Every row gives one point. To make a cloud, some directions were put in groups of two or more. Within a group, all points are equally far from the middle, so they leave a hole (a ring in 2 directions, a hollow ball in 3). The other directions are filled evenly. Then the cloud was stretched, turned, moved and blurred a little. Count the holes, and give their numbers of directions, smallest first.

Cloud (13 x 2):
[[-0.9 -2.6]
 [-0.1 -3.9]
 [ 0.1 -1.6]
 [ 7.0  3.6]
 [ 3.8  5.9]
 [-0.3 -5.0]
 [-4.6  0.1]
 [-6.7 -3.6]
 [ 6.0  5.7]
 [-5.9 -1.2]
 [ 1.0  6.3]
 [-2.1  5.1]
 [-0.7  3.5]]
Holes: 0

Cloud:
[[ 4.4 -4.2]
 [ 4.7 -3.3]
 [-0.1  2.9]
 [ 3.2 -6.1]
 [ 4.2  0.4]
 [-5.8 -3.3]
 [ 3.2  1.6]
 [ 0.9 -7.4]
 [-5.4 -0.4]
 [ 4.9 -3.2]
 [ 0.4 -7.6]
 [ 4.2 -5.0]
 [-1.9  2.4]]
Holes: 1 (2)

Cloud:
[[ -2.9  -4.3   1.9]
 [  7.9 -10.1  -3.3]
 [ -2.7   2.7   2.0]
 [ -4.3  -0.5  -2.8]
 [  5.2  -3.1  -2.4]
 [ -5.7   3.6   5.5]
 [  6.3  -4.6  -0.4]
 [ -6.3   1.1   0.8]
 [  0.8  -2.8   4.5]
 [ -4.8  -1.7   4.4]
 [ -1.8  -5.9   0.6]
 [ -4.9  -0.5   3.8]
 [ -6.4   3.0   1.3]
 [ -2.4   2.7   8.0]
 [ -4.6   5.7   6.8]
 [  2.6  -7.5   1.1]
 [  0.1  -3.3  -3.9]
 [ -5.3   3.1   3.1]
 [  1.3  -3.1  -1.4]
 [ -1.6   2.9   3.4]
 [  4.3  -6.5  -2.2]
 [  1.6  -0.9  -1.0]]
Holes: 0

Cloud:
[[ 4.9 -2.8 -4.7]
 [-4.5 -1.4  3.6]
 [-7.2  2.4 -3.1]
 [-2.6  2.7 -1.5]
 [ 0.3 -6.0  2.1]
 [-1.0 -1.7 -5.6]
 [-9.0  1.7  2.4]
 [-4.0  1.9  2.9]
 [-0.5 -9.0 -1.7]
 [-5.5 -2.0  3.6]
 [ 0.5  6.7 -1.6]
 [-5.1  5.5 -5.9]
 [ 5.6 -2.2  0.7]
 [-4.4 -3.2 -2.0]
 [-5.5  1.7  0.4]
 [-1.1 -3.7  3.8]
 [-7.7 -8.1  4.2]
 [ 2.8 -1.7 -0.4]
 [-2.3  3.6  1.6]]
Holes: 0

Cloud:
[[-2.9 -0.8  4.6 -5.8]
 [-4.9  0.0  5.8 -2.9]
 [ 1.2  4.4  3.5 -5.2]
 [ 7.1 -1.3 -0.8  3.9]
 [ 0.0  0.8  6.5  3.5]
 [-4.9 -5.0  1.5 -4.2]
 [ 0.3 -7.7  2.1 -0.2]
 [ 4.8 -2.2 -1.4  6.3]
 [-5.5 -3.2  5.1 -0.8]
 [-3.1 -7.1 -4.0 -0.8]
 [ 7.4  0.8  4.4  1.4]
 [-3.1 -7.4 -3.4  3.1]
 [ 5.7 -0.8  2.8 -4.1]
 [ 7.5  0.9  1.5 -1.0]
 [-0.2 -1.1 -5.6 -2.2]
 [ 5.0 -5.4 -2.6  0.9]
 [ 4.2 -4.7  5.6  0.2]
 [-9.1 -2.4 -1.7 -1.0]
 [-6.7 -3.4  1.0 -4.8]
 [-0.9  1.3 -0.5  6.0]
 [-2.2 -0.4  4.9 -5.8]
 [-0.7 -3.6 -6.1  0.9]
 [ 7.8 -0.1  3.9 -0.3]
 [-8.6  1.1 -0.6 -3.3]
 [ 4.5 -4.8  2.7 -2.7]
 [-7.1 -0.3  3.7  1.0]
 [ 3.9 -3.0  4.5  6.0]
 [ 3.2 -0.6 -0.7 -5.5]]
Holes: 1 (4)

Cloud, 28 rows:
[[ 1.4 -4.3 -3.6 -1.2]
 [ 0.5 -1.5  6.0 -0.8]
 [ 1.6 -1.5  6.4  7.3]
 [-1.1 -0.2  5.1 -0.9]
 [-4.9  3.9  1.5  2.0]
 [-2.4  1.3 -4.9 -4.9]
 [-3.4 -2.5  0.9  5.6]
 [ 3.8 -3.3 -3.9 -5.7]
 [ 0.3  2.4 -1.0  6.6]
 [ 2.9 -0.1 -1.0 -6.5]
 [-6.2  3.6 -0.6  4.4]
 [-4.2 -3.0 -1.7 -8.3]
 [-2.3 -0.9 -4.4  1.9]
 [-7.6 -4.5  0.9 -0.6]
 [ 0.8 -1.5  5.2 -2.3]
 [ 3.9 -5.0  4.7 -1.5]
 [ 4.8  0.1  5.6 -1.9]
 [ 0.5 -0.7  5.2  8.5]
 [ 5.3  4.8  0.7  6.3]
 [-4.7  4.4  2.7  9.5]
 [-5.9 -0.1  2.2  6.1]
 [-0.5 -1.3  5.8 -0.5]
 [-5.6  4.9  1.4  6.3]
 [ 4.7 -6.1  2.2 -3.6]
 [ 1.1  2.4  2.9 10.2]
 [ 6.3  2.5 -0.2  0.8]
 [ 1.0 -8.0  0.5 -1.4]
 [-5.4  1.5 -0.2 -1.8]]
Holes: 1 (3)

Cloud:
[[ 6.1  6.4 -4.9 -3.0  2.9  3.7]
 [-4.8 -2.8 -6.1  5.4 -1.3  4.4]
 [ 4.5 -1.8 -1.4 -8.5 -3.1  3.6]
 [ 3.5  0.6  5.2 -2.9 -7.5  0.6]
 [-1.0 -9.4  1.2 -0.1  1.3  3.2]
 [-3.7 -2.3 -0.4  0.1  5.4  4.5]
 [-4.7 -3.5 -3.3  2.5 -1.9  7.0]
 [-7.4  0.3 -3.4  3.8  0.9  2.6]
 [-0.1 -3.2 -5.5  0.2 -0.9  8.4]
 [-5.3  4.0  1.3  4.5 -2.5 -5.3]
 [-3.4  0.5 -3.1  8.6  2.2 -2.2]
 [ 2.1  4.8  2.3  0.4 -0.9 -7.3]
 [-7.9 -1.5 -2.6  0.8 -1.4  0.9]
 [-0.5 -2.8 -1.9  8.7 -1.0  0.3]
 [ 5.5 -1.5 -4.3 -3.1 -6.0  2.8]
 [-3.2 -1.3  5.4  7.7  0.1 -1.4]
 [-0.1 -5.1 -1.0  1.0  6.7  1.7]
 [-2.3 -2.5  4.5 -1.9 -7.2 -4.9]
 [ 0.0 -5.3 -6.1 -0.4  3.6  6.6]
 [-1.3  0.7  6.5 -2.1 -5.9 -5.2]
 [-0.1 -1.2 -0.9  8.1 -4.4  2.8]
 [ 5.5 -4.2 -0.4 -4.8 -3.6  4.4]
 [-4.7  0.6 -3.5  7.5 -1.0 -4.1]
 [ 4.9  4.5 -6.2  0.4 -5.2 -0.7]
 [ 3.4 -2.2 -6.3  3.2  4.1  3.7]
 [ 7.0  2.8 -5.9  1.3  2.7  3.1]
 [-2.5 -2.1 -7.7  1.5  4.0 -2.9]
 [-4.5 -9.6  2.4 -0.9  0.7  1.8]
 [ 3.1  7.3  3.4  4.6 -3.2  2.0]
 [-5.9 -5.8 -3.7  2.9 -2.4  4.7]
 [ 3.5  1.9 -6.9  0.4 -3.5  6.6]
 [ 2.1  2.0  7.0  1.4 -1.0  3.2]
 [-1.8  4.8  1.3  7.8  0.8  3.0]
 [ 0.3  2.1  3.2 -5.7 -6.4  0.5]
 [-4.7  1.5 -1.0 -3.7 -2.9 -0.9]
 [-2.5  1.8 -3.4 -1.0  4.9 -3.8]
 [-3.1 -4.6 -6.1  4.9 -1.8  4.9]
 [-3.6 -2.0  3.7 -4.0  2.4 -3.8]
 [ 6.6  4.6  3.4  0.0 -2.4 -3.3]
 [-1.7 -1.8  1.6 -7.6 -3.0 -1.1]
 [ 3.4  6.7 -1.3  2.1 -7.0 -2.0]
 [-8.4 -0.2  2.3  4.7 -1.7  1.9]
 [-3.9 -9.7  2.4 -1.7  0.6 -2.5]
 [-0.4 -3.0  6.2  5.5 -1.7  1.0]
 [ 2.4 -0.5 -1.4 -3.9 -4.9  7.2]
 [-2.0 -7.9 -2.5 -0.8  5.5 -1.2]
 [ 5.7  6.0 -2.7 -1.3  4.0  4.1]
 [-0.6  6.6 -3.8 -2.8 -1.3 -1.2]]
Holes: 2 (2, 4)
